Rows are points. To make a cloud, some directions were put in groups of two or more. Within a group, all points are equally far from the middle, so they leave a hole (a ring in 2 directions, a hollow ball in 3). The other directions are filled evenly. Then the cloud was stretched, turned, moved and blurred a little. Count the holes, and give their numbers of directions, smallest first.

Cloud (14 x 2):
[[ -1 -50]
 [-51   0]
 [-72 -55]
 [ 68  21]
 [  0  63]
 [  9 -54]
 [ 52 -20]
 [ 31  41]
 [-62 -57]
 [ 18  59]
 [ 43   0]
 [-41 -48]
 [ 56 -19]
 [  3  46]]
Holes: 0

Cloud (20 x 3):
[[-49  32  31]
 [-51 -64 -19]
 [ 31  -9 -25]
 [-79 -34  -4]
 [  4   0 -83]
 [ 82 -32  40]
 [ 45  22 -27]
 [ 55 -39  45]
 [-46  13 -62]
 [ 14  32  -4]
 [ 69  -8  25]
 [-47 -17 -23]
 [ 13 -39 -25]
 [-15 -53 -47]
 [-42  -3  26]
 [ -4 -95  70]
 [ 73  -1  56]
 [-30  13 -51]
 [-42 -28  13]
 [  2 -78  24]]
Holes: 0

Cloud (52 x 6):
[[ 17  -3 -19 -69 -56 -48]
 [-27 -35  33 -90 -16 -21]
 [ 17 -10   8 -95 -11  -3]
 [ 64   6  44  -2 -40 -40]
 [ 14  -4   3  67 -51 -14]
 [-57  34  16   5 -47 -27]
 [ 60 -46  39 -16 -59   5]
 [  6 -40 -52 -53  -7 -20]
 [-57  32  -2 -23 -12   3]
 [-28 -33 -30 -52  12 -35]
 [ 17 -92   4 -35 -23  -6]
 [ 10  -7   5 -44   8  46]
 [-31  -3 -63 -55 -13   3]
 [ 17 -27  -5 -18  23  39]
 [-56 -12 -19 -47 -35  25]
 [ 50  63  -6  20 -13 -16]
 [ 21 -50  53 -41  21  -2]
 [ 56   9 -20 -31 -25  39]
 [-19  13  -3 -58   3  29]
 [ 70 -42  32 -16 -51  -8]
 [  8  17 -22  70 -32 -12]
 [ 12  30  33  38 -46   0]
 [-35   2 -23  59 -25 -20]
 [ 23  38 -70 -35 -42 -53]
 [-19  -1  53 -62   1 -37]
 [ 45  11 -77  16 -33 -12]
 [ 44   8 -11  47 -57  14]
 [ 41  33 -66  27 -23 -48]
 [-30   8 -46 -62 -24  18]
 [ 42  37 -34  44  -5 -32]
 [ 19 -22  22   2  26 -33]
 [  4  -5  74 -28  -6 -35]
 [ -5  11 -76 -52 -32  -5]
 [-38  21 -29 -28  11 -62]
 [-56 -40 -21  22 -12   8]
 [-32  -8  16 -81   4 -36]
 [  2  17 -78 -50 -35 -12]
 [ 46 -11  20  26 -70  16]
 [-53 -39 -25  20 -10  11]
 [-55 -61  13 -50 -23 -33]
 [ 12 -46 -25  18 -76 -11]
 [-51 -21 -52  -9  -2   7]
 [-36  33  23  -4 -14  11]
 [-47  -1  26 -39 -17 -70]
 [ 59 -62  30 -52 -17  10]
 [ 36 -58 -29 -39  -3  -7]
 [-23 -55  36  28 -11  25]
 [  9  12  31 -44  27  -7]
 [ 30 -21   3  30 -48 -61]
 [ 56 -73  26 -27 -39   5]
 [ 27  34 -16  59 -17  -6]
 [ 73  47 -14 -22 -28 -10]]
Holes: 3 (2, 2, 2)
